Rows are points. The points of each table are mixes of a few directions, plus a little noise. How many directions does each table use, and how many do they share? Where both have some left over, give the other angles between the two spaces (their principal angles), to ten degrees, smallest first.

First, 4 rows:
[[-0.33 -0.24  0.75]
 [ 0.12  0.11 -0.04]
 [-0.06 -0.08 -0.26]
 [ 0.27  0.22 -0.45]]
Second:
[[-0.23 -0.18 -0.18]
 [-0.05 -0.20 -0.15]
 [ 0.56 -0.24 -0.04]
 [-0.28  0.62  0.38]]
Directions: first 2, second 2, shared 1; angles 70

First, 7 rows:
[[-0.14  0.69  0.31  0.15  0.47 -0.11]
 [ 0.33  0.04 -0.37 -0.05  0.34 -0.14]
 [ 0.11 -0.33 -0.40 -0.11 -0.28  0.09]
 [-0.05  0.12  0.06  0.03  0.05  0.00]
 [ 0.27 -0.70 -0.32 -0.16 -0.31  0.03]
 [-0.14 -0.09 -0.28 -0.05 -0.42  0.20]
 [-0.38  0.28  1.00  0.19  0.13 -0.05]]
Second (6 x 6):
[[-0.34  0.47 -0.37  0.04 -0.31  0.26]
 [ 0.18  0.07  0.35  0.05  0.48 -0.24]
 [-0.02 -0.14  0.75  0.07  0.22 -0.17]
 [-0.26  0.26  0.08  0.06 -0.14  0.12]
 [ 0.11 -0.13 -0.93 -0.14 -0.37  0.20]
 [ 0.33 -0.53  0.12 -0.08  0.12 -0.17]]
Directions: first 3, second 3, shared 3

First:
[[ 0.20  0.41 -0.04 -0.66 -0.40  0.67  0.20  0.06  0.07  0.45  0.10]
 [ 0.15 -0.50 -0.10  0.08  0.21 -0.30  0.27  0.20 -0.15 -0.30 -0.14]
 [-0.13  0.25 -0.14  0.48 -0.16 -0.24 -0.13 -0.08 -0.35 -0.31 -0.17]
 [-0.11 -0.22 -0.19  0.48  0.18 -0.41  0.02  0.07 -0.10 -0.41 -0.16]
 [-0.79  0.04  0.36  0.40 -0.02 -0.05 -0.46  0.13  0.09  0.46  0.63]
 [ 0.13 -0.13  0.89  0.21  0.05 -0.20 -0.13 -0.05  0.10  0.21  0.36]
 [-0.11 -0.08  0.04 -0.22 -0.06 -0.06 -0.23 -0.16 -0.47  0.09  0.00]
 [ 0.39  0.28 -0.42 -0.77 -0.10  0.47  0.10 -0.27  0.04  0.06 -0.36]
 [-0.32 -0.60 -0.21  0.47  0.31 -0.40  0.21  0.45  0.05 -0.26  0.09]
 [ 0.19  0.60 -0.40  0.11 -0.24  0.26  0.16 -0.06  0.22 -0.21 -0.30]
 [ 0.41 -0.04  0.22 -0.61  0.23  0.26 -0.02 -0.29  0.51  0.22 -0.04]]
Second, 8 rows:
[[ 0.69  0.01  0.75 -0.04  0.21 -0.11  0.00 -0.37  0.46 -0.06 -0.06]
 [ 0.23  0.00  0.25 -0.01  0.07 -0.04  0.00 -0.12  0.15 -0.02 -0.02]
 [-0.25  0.00 -0.27  0.01 -0.08  0.04  0.00  0.13 -0.16  0.02  0.02]
 [ 0.27  0.00  0.29 -0.01  0.08 -0.04  0.00 -0.15  0.18 -0.02 -0.02]
 [ 0.48  0.01  0.52 -0.02  0.14 -0.08  0.00 -0.26  0.31 -0.04 -0.04]
 [ 0.22  0.00  0.24 -0.01  0.07 -0.04  0.00 -0.12  0.15 -0.02 -0.02]
 [-1.33 -0.02 -1.43  0.07 -0.40  0.22  0.00  0.71 -0.87  0.11  0.12]
 [-0.32  0.00 -0.35  0.02 -0.10  0.05  0.00  0.17 -0.21  0.03  0.03]]
Directions: first 6, second 1, shared 1

First (10 x 14):
[[-0.03 -0.34 -0.16  0.02  0.56  0.27 -0.15  0.17  0.30  0.59  0.02 -0.03
   0.41 -0.04]
 [ 0.16  0.77  0.16  0.04 -1.01 -0.25 -0.12 -0.43 -0.45 -0.86 -0.12 -0.09
  -0.66  0.09]
 [-0.07 -0.12 -0.11  0.05  0.27  0.11 -0.07  0.10  0.17  0.32 -0.06 -0.03
   0.22 -0.04]
 [ 0.11 -0.12  0.11 -0.12 -0.08 -0.05  0.10 -0.05 -0.13 -0.20  0.16  0.06
  -0.13  0.04]
 [-0.30 -0.02 -0.20  0.20  0.43  0.04 -0.02  0.27  0.35  0.54 -0.25 -0.04
   0.40 -0.15]
 [-0.19 -0.33  0.38 -0.21 -0.08 -0.57  0.92  0.24 -0.25 -0.61  0.23  0.32
  -0.29 -0.04]
 [-0.08  0.08  0.06  0.02 -0.11 -0.14  0.15  0.03 -0.06 -0.16 -0.04  0.04
  -0.09 -0.03]
 [-0.03 -0.50  0.15 -0.18  0.29 -0.11  0.39  0.20 -0.01 -0.02  0.25  0.17
   0.05  0.00]
 [ 0.35  0.90 -0.23  0.21 -0.73  0.38 -1.00 -0.61 -0.13 -0.10 -0.28 -0.38
  -0.25  0.14]
 [ 0.07 -0.34 -0.14 -0.03  0.46  0.31 -0.21  0.08  0.22  0.50  0.09 -0.04
   0.34  0.01]]
Second (11 x 14):
[[ 0.22  0.55 -0.03  0.06 -0.59  0.11 -0.47 -0.40 -0.20 -0.32 -0.13 -0.19
  -0.29  0.12]
 [-0.18 -0.84  0.07 -0.24  0.67  0.17 -0.03  0.21  0.21  0.33 -0.03 -0.13
   0.60  0.19]
 [ 0.10  0.26 -0.02  0.07 -0.21 -0.08  0.07 -0.05 -0.08 -0.11  0.10  0.10
  -0.25 -0.10]
 [-0.47  1.08 -0.18  0.51 -0.52 -0.37 -0.03  0.03  0.10 -0.13 -0.70 -0.13
  -0.12 -0.23]
 [-0.25  0.38 -0.08  0.31  0.04 -0.46  0.75  0.39  0.11  0.08  0.07  0.41
  -0.25 -0.46]
 [ 0.14 -0.39  0.06 -0.20  0.17  0.20 -0.16 -0.07 -0.03  0.04  0.13 -0.08
   0.14  0.17]
 [ 0.35 -0.16  0.06 -0.16 -0.07  0.12  0.01 -0.13 -0.16 -0.11  0.40  0.13
  -0.24  0.03]
 [ 0.17  0.06  0.01 -0.01 -0.10 -0.04  0.16 -0.02 -0.10 -0.07  0.26  0.17
  -0.25 -0.10]
 [ 0.17 -0.86  0.12 -0.38  0.46  0.35 -0.21 -0.03  0.02  0.16  0.23 -0.11
   0.36  0.30]
 [-0.22  0.34 -0.07  0.29  0.04 -0.45  0.76  0.38  0.10  0.09  0.12  0.44
  -0.26 -0.46]
 [-0.04 -0.39  0.05 -0.24  0.11  0.44 -0.87 -0.29  0.05  0.04 -0.44 -0.61
   0.57  0.52]]
Directions: first 3, second 3, shared 2; angles 50

First, 9 rows:
[[-0.09 -0.02  0.10 -0.14 -0.25  0.01 -0.11 -0.28  0.02 -0.05  0.02  0.06
  -0.10 -0.17 -0.23  0.02 -0.08  0.31  0.19 -0.15 -0.29  0.19  0.04  0.21]
 [-0.01 -0.03 -0.15  0.25  0.14  0.13  0.22  0.03 -0.19  0.34 -0.31  0.01
  -0.19  0.06 -0.10 -0.01  0.34 -0.35  0.13 -0.01 -0.07 -0.54  0.02 -0.30]
 [ 0.13  0.05 -0.02 -0.01  0.22 -0.11 -0.03  0.34  0.11 -0.19  0.21 -0.08
   0.27  0.17  0.38 -0.02 -0.16 -0.14 -0.35  0.20  0.42  0.17 -0.07 -0.04]
 [-0.12 -0.07 -0.10  0.20 -0.09  0.21  0.20 -0.28 -0.25  0.44 -0.42  0.08
  -0.39 -0.11 -0.41  0.01  0.40 -0.14  0.42 -0.19 -0.43 -0.56  0.07 -0.19]
 [ 0.24  0.16  0.30 -0.55  0.06 -0.47 -0.53  0.48  0.60 -1.05  1.00 -0.16
   0.86  0.16  0.83 -0.01 -0.99  0.51 -0.86  0.35  0.85  1.42 -0.14  0.58]
 [ 0.14  0.03 -0.19  0.27  0.40  0.01  0.21  0.43 -0.08  0.15 -0.10 -0.08
   0.10  0.26  0.32 -0.03  0.19 -0.55 -0.25  0.23  0.41 -0.41 -0.06 -0.39]
 [-0.25 -0.09  0.09 -0.08 -0.48  0.18 -0.02 -0.68 -0.15  0.26 -0.30  0.15
  -0.46 -0.36 -0.70  0.04  0.18  0.41  0.64 -0.40 -0.81 -0.13  0.12  0.20]
 [-0.09 -0.03  0.06 -0.07 -0.19  0.04 -0.05 -0.24 -0.02  0.03 -0.05  0.05
  -0.13 -0.13 -0.23  0.01  0.01  0.20  0.20 -0.14 -0.27  0.05  0.04  0.12]
 [ 0.06  0.01 -0.09  0.12  0.18  0.01  0.10  0.19 -0.04  0.07 -0.04 -0.04
   0.04  0.12  0.15 -0.01  0.09 -0.25 -0.12  0.10  0.19 -0.18 -0.02 -0.18]]
Second (10 x 24):
[[-0.01  0.31 -0.09  0.12  0.22  0.48  0.43  0.37  0.53  0.43 -0.78 -0.01
   0.13  0.35 -0.44  0.03  1.01 -0.82 -0.14 -0.34 -0.32 -0.69 -0.37 -0.24]
 [ 0.27  0.12 -0.22 -0.06  0.04 -0.09 -0.19  0.44  0.10 -0.48  0.24 -0.16
   0.22  0.04  0.65  0.04 -0.49  0.00 -0.46  0.48  0.33  0.57 -0.08 -0.24]
 [-0.13 -0.18  0.05 -0.19 -0.58 -0.11 -0.35 -0.65 -0.32 -0.21  0.22  0.08
  -0.39 -0.51 -0.18  0.04 -0.56  0.84  0.47 -0.02 -0.49  0.53  0.26  0.24]
 [ 0.13  0.10 -0.35  0.19 -0.02  0.23  0.12  0.19 -0.07  0.08 -0.38 -0.07
  -0.19 -0.02  0.10  0.06  0.15 -0.31 -0.03  0.20 -0.22 -0.19 -0.07 -0.49]
 [ 0.05  0.22  0.24 -0.13  0.42  0.00  0.15  0.51  0.63 -0.05  0.05 -0.04
   0.63  0.47  0.05 -0.05  0.37 -0.46 -0.53 -0.18  0.47 -0.06 -0.30  0.25]
 [-0.03  0.21 -0.04  0.04  0.07  0.33  0.26  0.17  0.37  0.27 -0.53  0.01
   0.06  0.19 -0.36  0.03  0.66 -0.47 -0.05 -0.27 -0.31 -0.40 -0.24 -0.10]
 [-0.12 -0.16 -0.02  0.03 -0.28  0.01 -0.07 -0.46 -0.34  0.13 -0.05  0.08
  -0.39 -0.29 -0.25  0.01 -0.10  0.34  0.44 -0.08 -0.38 -0.05  0.19  0.01]
 [-0.12 -0.04  0.28 -0.11  0.09 -0.09  0.02 -0.10  0.15  0.08  0.13  0.07
   0.17  0.10 -0.21 -0.05  0.14  0.05  0.02 -0.27  0.12 -0.08 -0.01  0.36]
 [-0.14 -0.47  0.17  0.11  0.00 -0.48 -0.18 -0.53 -0.80  0.06  0.64  0.10
  -0.29 -0.26  0.16 -0.09 -0.60  0.58  0.42  0.13  0.39 -0.01  0.48  0.21]
 [ 0.10 -0.12 -0.04 -0.01  0.04 -0.28 -0.20  0.06 -0.25 -0.30  0.46 -0.06
   0.05 -0.07  0.48 -0.02 -0.58  0.26 -0.13  0.35  0.41  0.38  0.15 -0.02]]
Directions: first 2, second 4, shared 2

First, 10 rows:
[[ 0.00  0.90  0.11 -0.18 -0.51  0.25 -0.29  0.00 -0.13 -0.22 -0.04 -0.23
   0.02 -0.07  0.09  0.28  0.02  0.19 -0.28  0.17 -0.01 -0.45  0.08  0.46
   0.27 -0.31  0.57  0.19 -0.46 -0.48  0.02 -0.10]
 [ 0.00  0.38  0.05 -0.08 -0.21  0.11 -0.12  0.00 -0.06 -0.10 -0.01 -0.10
   0.00 -0.03  0.04  0.12  0.01  0.07 -0.12  0.08  0.00 -0.19  0.04  0.19
   0.11 -0.12  0.23  0.08 -0.19 -0.20  0.00 -0.04]
 [-0.02 -1.27 -0.16  0.25  0.72 -0.35  0.41  0.01  0.20  0.32  0.06  0.34
   0.00  0.11 -0.11 -0.39 -0.02 -0.26  0.40 -0.24  0.02  0.63 -0.13 -0.64
  -0.38  0.42 -0.80 -0.28  0.64  0.67 -0.02  0.14]
 [ 0.02  1.71  0.21 -0.34 -0.97  0.48 -0.56 -0.01 -0.27 -0.42 -0.08 -0.45
   0.01 -0.14  0.15  0.52  0.04  0.34 -0.53  0.33 -0.03 -0.86  0.16  0.85
   0.52 -0.58  1.09  0.37 -0.86 -0.91  0.04 -0.19]
 [ 0.01  0.29  0.03 -0.06 -0.16  0.08 -0.10  0.01 -0.05 -0.07 -0.01 -0.07
   0.00 -0.03  0.03  0.09  0.00  0.06 -0.09  0.05  0.00 -0.15  0.03  0.15
   0.09 -0.10  0.19  0.07 -0.15 -0.16  0.01 -0.03]
 [ 0.00 -0.49 -0.07  0.10  0.29 -0.14  0.16  0.01  0.08  0.13  0.02  0.13
   0.00  0.04 -0.05 -0.15 -0.01 -0.10  0.16 -0.09  0.01  0.26 -0.05 -0.26
  -0.15  0.16 -0.32 -0.11  0.25  0.27 -0.01  0.05]
 [ 0.01  0.38  0.05 -0.07 -0.21  0.10 -0.12  0.00 -0.06 -0.09 -0.02 -0.11
   0.01 -0.03  0.03  0.11  0.00  0.08 -0.12  0.06 -0.01 -0.19  0.04  0.19
   0.11 -0.12  0.24  0.08 -0.19 -0.20  0.01 -0.05]
 [-0.01 -1.19 -0.15  0.24  0.68 -0.33  0.38  0.01  0.19  0.30  0.06  0.31
  -0.01  0.10 -0.10 -0.37 -0.02 -0.24  0.38 -0.22  0.02  0.60 -0.11 -0.60
  -0.36  0.40 -0.75 -0.25  0.60  0.63 -0.02  0.13]
 [-0.01 -0.92 -0.12  0.19  0.52 -0.27  0.30  0.00  0.15  0.23  0.05  0.24
  -0.01  0.08 -0.08 -0.28 -0.01 -0.18  0.29 -0.18  0.02  0.46 -0.09 -0.46
  -0.28  0.31 -0.59 -0.20  0.47  0.50 -0.02  0.11]
 [ 0.01  0.23  0.03 -0.05 -0.14  0.06 -0.08  0.00 -0.03 -0.06 -0.02 -0.06
   0.00 -0.02  0.02  0.07  0.01  0.05 -0.07  0.05  0.00 -0.12  0.02  0.12
   0.08 -0.08  0.15  0.06 -0.12 -0.12  0.00 -0.03]]
Second:
[[ 0.00 -0.21 -0.21  0.18  0.14 -0.48 -0.07  0.40 -0.01  0.20  0.25 -0.79
   0.34  0.39 -0.30  0.05  0.04  0.41 -0.18 -0.02  0.10 -0.32 -0.01  0.31
   0.30  0.11 -0.08  0.33 -0.43  0.74  0.16 -0.07]
 [ 0.07  0.18  0.23  0.03  0.08  0.31  0.14 -0.67  0.40  0.34 -0.34  0.69
  -0.38 -0.06  0.42  0.08  0.02 -0.44 -0.37  0.32 -0.28  0.34 -0.42 -0.05
  -0.18 -0.44  0.05 -0.24  0.00 -0.17 -0.55 -0.26]
 [-0.16 -0.37 -0.39  0.00  0.39 -0.50 -0.02  0.78 -0.17 -0.49  0.21 -0.71
   0.24  0.30 -0.59  0.29  0.47  0.23 -0.18 -0.44  0.63 -0.79  0.51  0.43
   0.55  0.47 -0.40  0.57 -0.35  0.50  0.10  0.18]
 [ 0.16  0.12 -0.39 -0.37 -0.06 -0.04 -0.05  0.11 -0.45 -0.29  0.56 -0.25
   0.05 -0.24  0.28 -0.06 -0.16  0.44  0.66 -0.50  0.05  0.10  0.03 -0.12
  -0.11  0.30  0.29 -0.05  0.21 -0.01  0.46  0.16]
 [-0.04  0.17  0.07 -0.04 -0.35  0.28 -0.08 -0.09 -0.28 -0.17  0.11  0.13
   0.00 -0.23  0.10 -0.23 -0.22  0.11  0.54 -0.04 -0.18  0.27  0.11 -0.30
  -0.33  0.12  0.26 -0.23  0.43 -0.39  0.37  0.25]
 [-0.18 -0.12 -0.28  0.18 -0.08  0.22 -0.04 -0.21 -0.18 -0.26 -0.09 -0.04
  -0.21 -0.01 -0.21  0.00  0.19 -0.06  0.23 -0.03  0.00  0.14  0.02  0.24
  -0.03  0.13  0.26  0.00 -0.05  0.20  0.18  0.16]
 [ 0.19  0.21  0.35 -0.22  0.10  0.14  0.14 -0.34  0.36  0.30 -0.22  0.68
  -0.19 -0.16  0.47  0.06 -0.11 -0.36 -0.35  0.18 -0.13  0.16 -0.26 -0.26
  -0.11 -0.38 -0.15 -0.22  0.11 -0.46 -0.51 -0.31]
 [ 0.19 -0.26 -0.18 -0.21 -0.30 -0.03 -0.12  0.34 -0.38 -0.19 -0.09 -0.26
   0.27 -0.38 -0.40 -0.27 -0.36  0.04  0.52 -0.12  0.20  0.21  0.10 -0.07
   0.20  0.19  0.17 -0.12 -0.11 -0.22  0.55 -0.06]
 [-0.22  0.29  0.80  0.41  0.08  0.12  0.11 -0.33  0.70  0.56 -0.38  0.57
  -0.13  0.38  0.24  0.07  0.13 -0.34 -0.82  0.64 -0.40 -0.13 -0.07 -0.20
  -0.28 -0.51 -0.39 -0.03  0.19 -0.20 -0.76 -0.08]]
Directions: first 1, second 6, shared 0; angles 90

First (9 x 32):
[[ 0.11 -0.12  0.01  0.28  0.21  0.01 -0.06  0.06 -0.19  0.01 -0.01  0.05
   0.07 -0.25 -0.64  0.51  0.16  0.09  0.08 -0.02  0.04 -0.04 -0.38  0.22
   0.01 -0.11  0.40  0.04  0.18 -0.07 -0.54 -0.24]
 [-0.07  0.09 -0.01 -0.21 -0.16 -0.02  0.06 -0.04  0.15  0.00  0.01 -0.03
  -0.05  0.19  0.49 -0.39 -0.12 -0.06 -0.06  0.02 -0.03  0.02  0.29 -0.17
  -0.01  0.08 -0.30 -0.03 -0.15  0.05  0.42  0.18]
 [-0.06  0.08  0.00 -0.18 -0.13 -0.02  0.05 -0.04  0.13 -0.01  0.01 -0.04
  -0.04  0.18  0.43 -0.35 -0.11 -0.06 -0.06  0.01 -0.04  0.03  0.25 -0.15
  -0.01  0.08 -0.26 -0.02 -0.12  0.05  0.36  0.15]
 [ 0.14 -0.17  0.01  0.39  0.30  0.03 -0.09  0.08 -0.28  0.00  0.00  0.07
   0.09 -0.36 -0.91  0.72  0.22  0.11  0.11 -0.04  0.07 -0.05 -0.52  0.31
   0.02 -0.16  0.55  0.07  0.26 -0.09 -0.76 -0.33]
 [-0.28  0.34 -0.02 -0.78 -0.58 -0.06  0.19 -0.15  0.55 -0.01  0.02 -0.14
  -0.19  0.71  1.80 -1.44 -0.44 -0.22 -0.22  0.08 -0.12  0.11  1.06 -0.63
  -0.03  0.31 -1.11 -0.11 -0.52  0.18  1.53  0.67]
 [ 0.00  0.01  0.00  0.00 -0.01 -0.01  0.00  0.00  0.00  0.00  0.00 -0.01
   0.00  0.01  0.01 -0.01 -0.01  0.00  0.00  0.00  0.00  0.00  0.00 -0.01
   0.00  0.01 -0.01  0.00  0.00 -0.01  0.01  0.00]
 [ 0.03 -0.03  0.01  0.08  0.06  0.02 -0.02  0.01 -0.05  0.00  0.00  0.01
   0.02 -0.07 -0.18  0.15  0.04  0.02  0.03 -0.01  0.01 -0.01 -0.11  0.06
   0.00 -0.03  0.11  0.02  0.05 -0.02 -0.15 -0.07]
 [-0.04  0.05  0.00 -0.11 -0.08 -0.01  0.02 -0.02  0.08  0.00  0.00 -0.02
  -0.03  0.10  0.25 -0.21 -0.06 -0.03 -0.03  0.01 -0.01  0.02  0.14 -0.09
   0.00  0.05 -0.16 -0.01 -0.08  0.03  0.21  0.10]
 [ 0.20 -0.23  0.02  0.55  0.40  0.05 -0.13  0.10 -0.39  0.01 -0.01  0.10
   0.14 -0.49 -1.26  1.01  0.31  0.16  0.16 -0.06  0.09 -0.07 -0.74  0.43
   0.02 -0.22  0.76  0.08  0.35 -0.13 -1.07 -0.47]]
Second:
[[-0.40 -0.21  0.16 -0.25 -0.04  0.12  0.11  0.28 -0.13  0.04  0.07 -0.33
   0.04  0.03  0.24  0.21  0.04  0.36  0.05  0.04 -0.07  0.20 -0.05  0.39
  -0.21 -0.55 -0.24  0.09  0.12  0.35  0.09 -0.28]
 [-0.90 -0.48  0.34 -0.56 -0.08  0.29  0.24  0.63 -0.31  0.08  0.18 -0.76
   0.09  0.09  0.52  0.45  0.14  0.82  0.12  0.12 -0.14  0.45 -0.12  0.85
  -0.48 -1.22 -0.52  0.20  0.26  0.79  0.21 -0.63]
 [ 0.03  0.02 -0.01  0.02  0.01  0.00 -0.01 -0.03  0.01  0.00 -0.01  0.03
   0.00 -0.01 -0.02 -0.02 -0.01 -0.03 -0.01  0.00  0.00 -0.01  0.00 -0.03
   0.02  0.04  0.02  0.00  0.00 -0.03 -0.01  0.02]
 [ 0.86  0.45 -0.33  0.54  0.08 -0.27 -0.23 -0.59  0.30 -0.08 -0.18  0.72
  -0.08 -0.09 -0.49 -0.42 -0.13 -0.77 -0.12 -0.10  0.15 -0.43  0.11 -0.80
   0.44  1.18  0.50 -0.20 -0.25 -0.74 -0.20  0.60]
 [ 0.78  0.42 -0.30  0.49  0.07 -0.25 -0.21 -0.53  0.27 -0.08 -0.16  0.66
  -0.07 -0.07 -0.45 -0.39 -0.11 -0.72 -0.10 -0.09  0.13 -0.39  0.11 -0.74
   0.41  1.07  0.44 -0.19 -0.23 -0.68 -0.18  0.55]
 [ 0.29  0.16 -0.11  0.18  0.03 -0.08 -0.08 -0.20  0.10 -0.03 -0.06  0.23
  -0.03 -0.03 -0.16 -0.14 -0.05 -0.27 -0.04 -0.03  0.05 -0.15  0.03 -0.28
   0.15  0.40  0.18 -0.07 -0.08 -0.25 -0.06  0.20]
 [-0.45 -0.25  0.18 -0.29 -0.04  0.15  0.12  0.31 -0.16  0.05  0.09 -0.39
   0.04  0.05  0.26  0.23  0.08  0.41  0.06  0.06 -0.07  0.23 -0.06  0.43
  -0.24 -0.63 -0.26  0.10  0.13  0.39  0.10 -0.31]
 [-0.52 -0.28  0.19 -0.33 -0.04  0.16  0.14  0.37 -0.18  0.05  0.11 -0.43
   0.05  0.06  0.30  0.26  0.08  0.47  0.07  0.06 -0.09  0.27 -0.07  0.49
  -0.28 -0.71 -0.30  0.12  0.16  0.45  0.13 -0.37]
 [-0.13 -0.07  0.05 -0.08 -0.01  0.04  0.04  0.09 -0.04  0.02  0.03 -0.11
   0.00  0.01  0.08  0.06  0.02  0.11  0.02  0.02 -0.02  0.06 -0.02  0.12
  -0.07 -0.17 -0.08  0.03  0.04  0.11  0.02 -0.10]
 [ 0.45  0.24 -0.17  0.28  0.05 -0.13 -0.12 -0.31  0.16 -0.04 -0.09  0.37
  -0.04 -0.04 -0.26 -0.22 -0.07 -0.41 -0.05 -0.05  0.08 -0.23  0.07 -0.43
   0.24  0.61  0.25 -0.11 -0.13 -0.39 -0.10  0.32]]
Directions: first 1, second 1, shared 0; angles 90
